Rows are points. Two turns around zero, p and q, are shown by what they do to some points. Write where each new point lands after one turn and then the other. Backwards means that the second turn is done in reverse. Each puzzle has new turns, and all numbers are rounded.

Turn p:
[0.43 0.41 0.05] => [0.01 0.54 0.25]
[ 0.48 -0.11 -0.04] => [0.41 0.20 0.19]
[-0.14  0.22  0.16] => [-0.29  0.04  0.08]
[-0.32 -0.29  0.06] => [-0.05 -0.42 -0.10]
[-0.45 -0.23 -0.23] => [-0.07 -0.36 -0.41]
Turn q:
[0.25 0.00 0.08] => [ 0.20 -0.15 -0.06]
[-0.07  0.31 -0.37] => [-0.08  0.34 -0.34]
[ 0.30 -0.49  0.09] => [-0.02 -0.58  0.03]
[-0.47  0.18  0.21] => [-0.09  0.38  0.38]
Where do these land?
p, then q backwards: [ 0.48 -0.19 -0.01] => [0.10 0.30 0.41]
p, then q: [-0.32  0.56 -0.19] => [-0.34  0.58 -0.06]
q, then p: [0.07 0.00 0.18] => [0.10 0.00 0.17]
p, then q: [-0.24 -0.36  0.02] => [-0.23 -0.36 -0.02]

Turn p:
[ 0.32  0.56  0.02 -0.15 -0.05 -0.32] => [ 0.35  0.32 -0.20  0.48  0.20  0.03]
[-0.69 -0.28 -0.02  0.01 -0.31  0.32] => [-0.66  0.19  0.18 -0.42 -0.26 -0.07]
[ 0.15 -0.30 -0.34  0.03 -0.03 -0.02] => [-0.04 -0.24 -0.29 -0.23  0.10  0.15]
[-0.53 -0.12 -0.22 -0.31  0.33  0.33] => [-0.12  0.18  0.23 -0.64  0.17 -0.35]
[ 0.42 -0.03  0.17 -0.01  0.04 -0.22] => [ 0.26 -0.24 -0.17  0.32 -0.04 -0.02]
[ 0.28 -0.40  0.04 -0.10 -0.01 -0.16] => [ 0.02 -0.41 -0.30  0.03 -0.08 -0.12]
[ 0.28  0.07 -0.01 -0.10 -0.11  0.25] => [ 0.26  0.08 -0.15 -0.08 -0.23  0.10]
[-0.22  0.51  0.37  0.63  0.13 -0.19] => [-0.07  0.13  0.69  0.55  0.13  0.28]
Turn q:
[-0.10  0.23 -0.06 -0.43  0.39 -0.12] => [-0.40 -0.11 -0.37 -0.19 -0.15 -0.22]
[-0.27 -0.44  0.07  0.55 -0.25  0.28] => [0.52 0.11 0.12 0.59 0.20 0.16]
[ 0.46  0.03  0.21 -0.26 -0.11  0.00] => [-0.12 -0.01  0.09 -0.39 -0.09  0.39]
[-0.38 -0.34  0.31 -0.29 -0.19 -0.36] => [ 0.06 -0.62 -0.03  0.27 -0.37  0.13]
[-0.07  0.19 -0.31 -0.29  0.09 -0.38] => [-0.26 -0.11  0.03 -0.18 -0.31 -0.40]
[ 0.00  0.42  0.37  0.15 -0.15  0.15] => [-0.15 -0.18  0.13 -0.07  0.53  0.15]
[ 0.45 -0.16 -0.32  0.23  0.32 -0.06] => [ 0.33  0.45 -0.10 -0.36 -0.13 -0.15]
[-0.09  0.08 -0.27  0.35 -0.10  0.49] => [ 0.01  0.47  0.13  0.33  0.33 -0.06]
Where do these land?
q, then p: [ 0.08  0.05  0.56 -0.20  0.12  0.15] => [ 0.05 -0.06  0.03 -0.62 -0.02 -0.05]
p, then q: [-0.41  0.05 -0.37 -0.47  0.09 -0.31] => [-0.21 -0.17 -0.35 -0.20 -0.12 -0.62]
q, then p: [-0.39  0.59 -0.25  0.16  0.37 -0.23] => [-0.27 -0.24 -0.06  0.26  0.70 -0.30]
p, then q: [ 0.48  0.15  0.21 -0.17  0.06 -0.15] => [ 0.35  0.29  0.26 -0.28  0.00 -0.04]
p, then q: [-0.23  0.22  0.00  0.30  0.05  0.28] => [-0.22 -0.17 -0.10  0.02  0.30  0.31]
p, then q: [ 0.32 -0.46  0.20  0.02  0.05  0.02] => [ 0.30  0.08  0.19  0.16 -0.41  0.19]
q, then p backwards: [ 0.00 -0.29 -0.43  0.34 -0.38  0.42] => [-0.08  0.77  0.31  0.09 -0.03 -0.01]
q, then p: [ 0.14 -0.30  0.08  0.03 -0.36 -0.18] => [ 0.10 -0.10 -0.06  0.08 -0.50  0.04]
